Rows are points. Examples show where two turns around zero, p and q, send a point. Write where each new point lands after one turn and then the other. Backwards means that the second turn is done in reverse. Each puzzle has new turns, and all numbers are rounded.

Turn p:
[-20  34] -> [-31  24]
[ -3 -17] -> [  3 -17]
[ 23 -17] -> [28 -7]
Turn q:
[ 7 -6] -> [ 2 -9]
[-34 -13] -> [-35   9]
[40 -1] -> [ 32 -24]
[-13  19] -> [ 0 23]
Where do these land?
q, then p backwards: [  1 -23] -> [-19 -13]
q, then p: [30 13] -> [32  5]
p, then q: [-31  10] -> [-28  17]

Turn p:
[-7 68 13  5] -> [-7 57 26 30]
[ 15  -6  10 -13] -> [ 12   2   3 -19]
[-16  -7 -20 -12] -> [-17  -2 -24  -2]
[ 20 -28 -16   6] -> [ 22 -26 -18  -4]
[-12 -26  13  14] -> [-10 -30  12  -4]
Turn q:
[ -4  11  -1 -25] -> [-13  18   3 -16]
[-1 28 14 16] -> [18 21 11 18]
[ 37 -22  33  38] -> [ 42 -40  29  11]
[ -7  -2 -32 -14] -> [-14   5 -30 -13]
[-25 -15 -14 -15] -> [-33  -4 -14  -1]
Where do these land?
q, then p: [ 16 -10  -8 -11] -> [ -1   2 -13 -19]
p, then q: [-23 -28  42  32] -> [-28 -36  42  17]
q, then p: [  0  -2 -11  23] -> [ 15 -13 -10  12]
p, then q: [-14  16 -29 -34] -> [ -8  33 -36   2]
p, then q: [ 34  27 -18   0] -> [ 42  14 -10 -10]
q, then p: [-13  -3  24 -10] -> [-16  -2  24  -2]

Turn p:
[  1  -4   6  14  20 -11  12  14] -> [ -5  -8  11  17   9 -17  11  12]
[ -2  -6  56  39  -4 -20 -36 -38] -> [ -4  26  44  29 -45 -22 -23 -37]
[  7 -20  10  41  -2 -19 -58 -53] -> [  1  18   7  41 -25 -16 -45 -62]
[ 20   1 -22  -6 -18 -21   6 -18] -> [ 23   5 -31  -1  -5  -9  11 -17]
[  1  40 -13   3  58  10  12  -8] -> [17 19 24 21 57 14 14  7]
[  6  13 -26  -6   0  35  22  12] -> [  4 -10 -16  -1  17  38  15  21]
[-13  10 -11 -30 -24  -1  -4  33] -> [ -9   6 -23 -37   0  -1  -7  29]
[-21  -7   4 -24  -7   6  22  -6] -> [-12  -7   4 -31   2   7  20  -7]
[ 27  13  -7 -18 -16  21  18  34] -> [ 21 -13 -17 -14  -6  19   8  44]
[-21  -9  -3   8 -18   1  11  24] -> [-31  -6 -12  -5 -10  -2   9  17]
[ -6 -31   6 -22  10  -1  -5   5] -> [ -6 -28   8 -20   6 -12 -12  -8]
Turn q:
[-23 -24   0  38  17  -5  22 -15] -> [  0 -34  31  24  10 -15  14 -19]
[ 33 -29  12 -19   3 -12  -9 -18] -> [ 40   9  19 -23  -7  14 -11  -6]
[-42  -5  13   4  15  -9 -16 -19] -> [-13  -9  13  -6  41 -18 -10 -20]
[ 14 -30  41   1  13  29  26 -32] -> [  9   2  50   3   7  46  17 -20]
[-10  29 -16   4 -37 -18  -2  46] -> [-36   1 -30  -4 -33 -30 -11  26]
[  9   4 -13  13  -7  13 -24  -3] -> [  5   3 -20  15  -5   5 -18 -14]
[16 18  7 10 20 -7 -7 22] -> [  5  16   2  21   1  -7 -10  28]
[  3 -13  -1 -12  24   7  24 -40] -> [ 25  -2  16  -5  21  14  36 -18]
[ -2  54 -26 -22 -50  -6   5  21] -> [-36  28 -53 -20 -34 -18  14  12]
[  2  -5 -18 -19   3   8 -20  37] -> [  2 -14 -29  -8   0   9 -21  30]
Where do these land?
p, then q: [13  5 26 -3 31  2 48 18] -> [ -4 -10  50   1 -17  12  12  36]
q, then p: [-17 -10 -24  -2  -1  -6  -6 -28] -> [ 17 -12  -5   0  13  -8  10 -32]
q, then p: [ -6 -13  12 -18 -11  -1 -35 -18] -> [ 20  10   9 -16  17   9 -27 -20]
p, then q: [ 27 -10 -17 -29 -12  14  11   2] -> [ 29 -15 -14 -11 -15  27   4   6]
q, then p: [ 19 -36  40  33 -14   0  29  36] -> [-30  -7  24 -10 -67   2 -18  17]
q, then p: [  2  30 -12  -1 -13  -8 -11 -27] -> [ 15  30 -16   3  16   0  17 -15]
p, then q: [  4 -17  17   4   0 -27   7  38] -> [ -4 -17  15 -20 -17 -31 -15  20]
p, then q: [-15  18 -15  34  35  -2 -48  -9] -> [ -4  21  -2  47  37 -25 -27 -13]
p, then q backwards: [-27  31 -27 -17 -14  28   4 -12] -> [  2  16  14 -43  -5  36  -7 -12]

Turn p:
[ 14   8 -42 -38 -21   0 -13 -27 -18   7  39] -> [-19 -12 -23 -36 -28  -1   5 -14   4  32  48]
[ -1  15   9  27  20   8 -27  -4  19  -3 -14] -> [  7  29  -4  11  19  25 -25  -6  -2  -8 -10]
[-14 -17 -12  13 -23  -7 -25   6  -9   5 -13] -> [  1 -11   8   7 -25  -2 -31 -13 -12   7 -12]
[ -2  12  12  35  28  25 -10   9 -40  -8 -13] -> [ 12   1  -2   4  28  26  -3   5 -55  -5 -15]
[ -2  11  32  13  -8  31 -14  11  -6 -17 -16] -> [  7   7  29 -12  11  27 -14  20 -18 -16 -13]
[-43  -8   0   7  11  10 -23  22  11 -20   1] -> [-20  -6  -7   8  10  -5 -44  17  -9 -24 -10]
[ 30   0  14 -24  -9 -54  36   1   7  11  27] -> [ 16  12  13   9  -9 -50  44  -2  25  11  31]
[-24  24   8  12   9   2  12  -5   6 -14 -33] -> [-10  27  -5  -2   2   5   5   6  -9 -22 -38]
[ 11 -20  24 -27   9 -18  27 -19   5  27   3] -> [-10  -7  21   6  19 -22  37 -18  27  15   2]
[-15  20   0  25   4  29   1  21   7  17  -9] -> [ -2   7  -6  18   5  27 -10  32  -9  10 -23]
[  6 -31 -62  -7 -40   6  -2 -35   2 -15  53] -> [-21 -41 -30  -6 -57  14  -2 -24  16  -4  58]
[ 40 -13  17 -35  20 -31  37  20  16   9 -25] -> [ 39  -3   7  -7  25 -42  38  -1  39   5 -18]
Turn q:
[ 17 -37 -13   6  -7   4  21  23  12 -12 -19] -> [ 10 -33   1 -11 -21  -1  25  30  14 -10  -2]
[-37  23   9 -40  10  -8  24 -65 -18 -14   4] -> [-47  11 -11  -2  28 -12  14 -69  -1   3 -27]
[ 33 -17 -11   8 -23 -27   0  12   3  17  11] -> [ 27  -1   6  -9 -19 -28  13  16  -3  17  26]
[-30  11 -19 -15  12 -10  -2 -29 -22  12 -20] -> [-16   7 -37   8  -1  -4  -9 -31   8  18 -24]
[ 37   3   8   8   6  47 -16  33   6  36  -3] -> [ 39   5  14   1 -12  59  -2  22  -7  12  18]
[-50   8 -12 -27 -24  15 -13 -28 -21 -12  16] -> [-48  -1 -23  12 -11   0 -16 -46 -17 -14  11]
[-42   9  -2  -3  18  -3  12 -28  22  10  22] -> [-37   7  -5  23  33  -2   0 -17  24  10  10]
[ 20  12 -18  36  -4  -3   1  26   1 -13  -8] -> [ 25  15   1  15 -16  -9   3  35   2 -20  -7]
[ 27 -13  -4  17   7   5  -5 -10  -4 -19  13] -> [ 28 -15  10  14   8 -10  10  -3 -10 -17   2]
[ 36 -10  27  40 -28  -2  -2  27  23   5 -24] -> [ 29  -2  52  -8 -32  -2  -7  39  12   2  -3]
[ 17 -14  20  25  -2 -15  22  43 -18  -2   7] -> [  6  -5  18  -4  -4 -11  14  52 -29  10  -9]
[ 19  33   1 -33   7  21 -23  33  27   6   0] -> [ 16  31  -6 -36   8  41 -12   8   6 -18  24]
[-46  -9  14 -21  26 -25 -20 -37 -10 -14   2] -> [-31 -19 -18  -2  37 -22 -32 -35   1   7 -18]
Where do these land?
p, then q: [ 36 -11 -35 -10  -7 -16   6   9   6 -61 -44] -> [ 35 -11  -6 -48 -20 -26  30 -33  11 -44   4]
q, then p backwards: [  8 -18 -24  30  29  -2  -7 -26  38  10 -13] -> [ 29 -33  -2  -1  12  -6  10  20  46  19   1]
p, then q: [-18  31 -31 -19 -14  26  19  -7 -36  -3  -8] -> [-34  -4 -40 -18 -37  16  18  -3 -13  10   0]
p, then q backwards: [ -9  -7  -6 -34  -4  35  47 -16   3  27  18] -> [-22 -37  -3 -15   5   8  57   9  20  11  -5]
p, then q backwards: [-22 -18   3  -2 -16 -21 -22  17  14 -14  22] -> [-20  -7  -1  21 -26 -15 -31   1  14 -12   8]
q, then p: [-21   9  12  13  26 -17  27   5  -5 -13  25] -> [ -3  10 -20  21  24 -22   2   8 -25  -8 -25]
p, then q backwards: [  7  -1   9 -11  -5  23  -4   5  18 -50 -15] -> [ 14   7   5 -14   4  11 -16  23  27 -38 -18]
p, then q backwards: [ 32  -4   8 -19  18   3 -15 -18 -33  -6  -8] -> [ 29  -5  20 -40  12  -5  -5 -16  -4   2  15]
p, then q: [ 29  29  -3  14  12  12  -8  -2 -12  28  25] -> [ 12  22  -7  25   6  31  21   6 -17  22  18]
q, then p: [ -1 -36  41  27  -5  -2   5   9  -6  25  20] -> [  2 -21  40  34  24 -11  -5   6 -17  26  -2]
p, then q backwards: [  1   8  25 -20 -13   2   5   3  17  16  -1] -> [  1   5  18  11  -3 -11  18   3  27  10  -8]
q, then p backwards: [-54  13  22  16 -47 -37 -13  -1 -17  32  13] -> [-56  17  -1  -9 -26 -36 -40  -1  -8  35  26]
q, then p: [ 11   5 -20  14  26  -7 -40  24  13   9 -33] -> [ 45   1 -17 -16   0  16 -35   4  25  14   8]
